Each point is reached from the start by the listed moves, each made once or not at all, plus a little noise. Say if it took an odd or an even number of moves. Then give how often each move was made.
(in the rows, 128 means zero)

Moves:
(1): [195 126  99 118]
(2): [127 175 105  96]
Start: [ 89 126 154 102]
Points:
[156 123 125  92] -> odd (1, 0)
[155 170 101  61] -> even (1, 1)

Moves:
(1): [189 116 117 141 125 135 111 110 128 136]
(2): [122 166 163 145 134 114 132 124 153 114]
(3): [132 101 161 117 141 130 112 132 137 140]
(4): [115  98 148 187 105 143 151 162 132 133]
(5): [ 96 142 110 164 198 148 124 132 131 119]
(6): [126 149 124 131 123 170 143 133 116 131]
(7): [141 134 130 119 170 113 194 133 103 136]
(8): [157 148 133 115 120 108 121 193 147 135]
(9): [125 124 109 133 137 168 154 131 195 126]
Start: [160 121 141 146 113 143  97 105 135 139]
Points:
[164  70 198 186 146 145 168 147 125 161] -> odd (0, 0, 1, 1, 0, 0, 1, 0, 0)
[176 111 168 189  84 139 113 201 158 151] -> even (0, 0, 0, 1, 0, 0, 0, 1, 0)
[202 106 120 249 159 203 120 191 226 146] -> odd (1, 0, 0, 1, 1, 0, 0, 1, 1)
